Each row of a before or after table is a point. One or more steps were done to the points. Then noise was added and the rows were shuffled. The steps act on how far a point lies along the listed directions, d1 being the first. Name the steps. A step turns or swaps two directions, mirrors them in a line or flattens them onto one, adds a multiple of one to another, or multiplies one. Angles are multiples of 10 degrees, from the lower direction toward the higher: turns from -170 to 170, lines from 10 to 170 but not 90. Use the fewest steps. Two steps may share a direction if one is a turn and the other turns, adds or multiplies; they go together, in the order done. Otherwise the lowest direction goes first.

Directions:
(1): [-0.36, -0.13]
(2): [-0.13, +0.36]
Before:
[[-0.38, -0.51],
[+0.22, +0.03],
[-0.15, +0.23],
[-0.34, +0.20],
[+0.01, -0.39],
[-0.16, -0.15],
[-0.30, -0.05],
[+0.08, -0.03],
[-0.11, +0.06],
[-0.17, +0.17],
[-0.51, +0.20],
[-0.02, -0.62]]
After:
[[-0.25, +0.12],
[-0.09, -0.64],
[-0.40, +0.01],
[+0.18, +0.12],
[-0.07, -0.20],
[-0.55, -0.07],
[-0.23, +0.07],
[-0.24, -0.21],
[-0.14, -0.01],
[+0.28, -0.57],
[+0.20, -0.32],
[+0.10, +0.02]]
Steps: turn d1 and d2 by -30 degrees

Directions:
(1): [-0.38, -0.07, -0.33, -0.18]
(2): [+0.10, -0.22, -0.28, +0.39]
(3): [+0.36, -0.06, -0.25, -0.31]
(4): [-0.03, -0.48, +0.21, -0.11]
Before:
[[-0.09, +0.32, +0.04, +0.00],
[-0.30, -0.56, +0.38, +0.20],
[+0.23, +0.14, -0.22, +0.07],
[-0.60, +0.35, -0.01, +0.05],
[+0.18, -0.19, -0.11, -0.03],
[-0.11, +0.11, +0.00, -0.01],
[-0.03, +0.24, +0.37, -0.43],
[-0.10, -0.14, -0.10, -0.47]]
After:
[[-0.24, -0.26, +0.60, +0.49],
[-0.72, +0.47, +0.15, +0.25],
[-0.14, +0.11, +0.03, +0.02],
[-0.24, +0.22, +0.02, -0.04],
[+0.18, -0.02, -0.31, -0.07],
[+0.29, -0.13, -0.16, -0.10],
[-0.08, +0.20, +0.36, -0.44],
[+0.20, +0.07, -0.07, -0.40]]
Steps: flatten d1 and d4 onto the line at 130 degrees; multiply d3 by 1.6

Directions:
(1): [-0.03, -0.04, +0.04, -0.33, +0.55, +0.12]
(2): [-0.21, -0.31, -0.18, +0.24, +0.21, -0.40]
(3): [+0.17, -0.17, +0.58, +0.01, +0.00, -0.21]
(4): [-0.41, +0.45, +0.20, +0.08, +0.07, -0.13]
(5): [+0.40, +0.28, -0.06, +0.34, +0.27, -0.06]
(6): [-0.17, -0.18, +0.15, +0.38, +0.10, +0.44]
Before:
[[+0.35, -0.18, -0.25, +0.43, -0.01, +0.12],
[+0.25, -0.04, -0.07, +0.56, +0.18, -0.18],
[-0.26, -0.22, -0.07, -0.07, -0.15, +0.14],
[-0.09, -0.01, -0.05, +0.26, +0.04, +0.21],
[+0.00, +0.23, -0.09, +0.10, -0.34, +0.10],
[+0.00, -0.31, +0.46, -0.13, -0.23, +0.25],
[-0.46, -0.26, -0.06, +0.05, +0.25, -0.05],
[-0.45, -0.20, +0.00, -0.05, -0.04, -0.19],
[-0.45, -0.21, -0.19, -0.02, +0.36, -0.24],
[-0.46, -0.63, +0.29, +0.72, -0.28, +0.38]]
After:
[[-0.23, -0.52, +0.22, +1.00, -0.07, +0.26],
[-0.21, -0.09, -0.10, +0.25, +0.21, -0.33],
[-0.06, +0.09, -0.21, +0.22, +0.57, -0.22],
[+0.44, +0.24, +0.09, +0.36, -0.02, +0.20],
[-0.17, -0.54, +0.34, -0.01, -0.09, -0.01],
[+0.43, -0.03, -0.14, +0.24, -0.17, +0.36],
[-0.07, +0.03, -0.02, +0.23, +0.00, +0.27],
[-0.16, -0.05, -0.10, +0.31, +0.45, -0.09],
[-0.15, +0.10, -0.10, +0.04, -0.38, +0.05],
[-0.23, -0.27, -0.17, +0.15, +0.03, -0.06]]
Steps: turn d2 and d5 by 60 degrees

Directions:
(1): [-0.08, -0.42, +0.21, +0.32, -0.40, -0.22, +0.13, -0.25, +0.15]
(2): [+0.04, +0.49, +0.18, +0.40, +0.08, -0.08, +0.44, -0.05, -0.07]
(3): [+0.28, +0.03, +0.21, -0.45, -0.24, -0.36, +0.25, +0.25, -0.07]
(4): [+0.20, -0.08, -0.45, +0.16, +0.26, -0.55, -0.03, -0.05, +0.03]
(5): [+0.18, -0.27, +0.31, +0.27, +0.32, +0.05, -0.05, +0.51, +0.15]
Before:
[[+0.03, +0.24, +0.30, -0.07, -0.41, +0.03, +0.31, +0.01, +0.02],
[+0.33, -0.48, +0.11, -0.05, +0.17, -0.31, -0.12, +0.50, +0.18],
[+0.21, +0.10, +0.42, +0.31, +0.26, +0.23, +0.08, +0.27, -0.01],
[-0.20, +0.18, +0.38, -0.29, -0.18, +0.28, +0.16, +0.05, +0.00],
[+0.08, +0.24, +0.01, +0.05, +0.12, -0.14, -0.22, +0.21, +0.18],
[-0.09, -0.56, +0.04, +0.49, -0.30, -0.12, -0.16, -0.14, +0.24],
[+0.16, -0.50, -0.13, -0.02, +0.07, -0.26, -0.26, +0.27, +0.15],
[+0.38, -0.53, -0.19, +0.41, +0.41, -0.60, -0.12, +0.52, +0.29]]
After:
[[+0.30, -0.15, +0.11, +0.36, -0.06, -0.44, +0.23, -0.06, +0.03],
[+0.02, +0.02, +0.24, +0.15, -0.16, -0.09, -0.15, +0.11, +0.24],
[-0.15, -0.01, -0.17, -0.24, -0.25, -0.35, +0.14, -0.35, +0.03],
[+0.06, -0.38, -0.08, +0.10, +0.30, +0.13, -0.35, +0.34, +0.16],
[+0.17, +0.20, -0.17, -0.32, -0.29, -0.32, +0.15, -0.05, +0.01],
[+0.23, -0.62, +0.01, +0.08, +0.21, -0.16, -0.28, +0.38, +0.24],
[+0.13, +0.20, -0.49, +0.21, +0.55, -0.04, -0.29, +0.24, +0.01],
[+0.28, -0.50, +0.22, +0.33, +0.51, +0.02, -0.22, +0.80, +0.31]]
Steps: turn d4 and d5 by 50 degrees; turn d1 and d4 by 140 degrees; turn d2 and d3 by 40 degrees
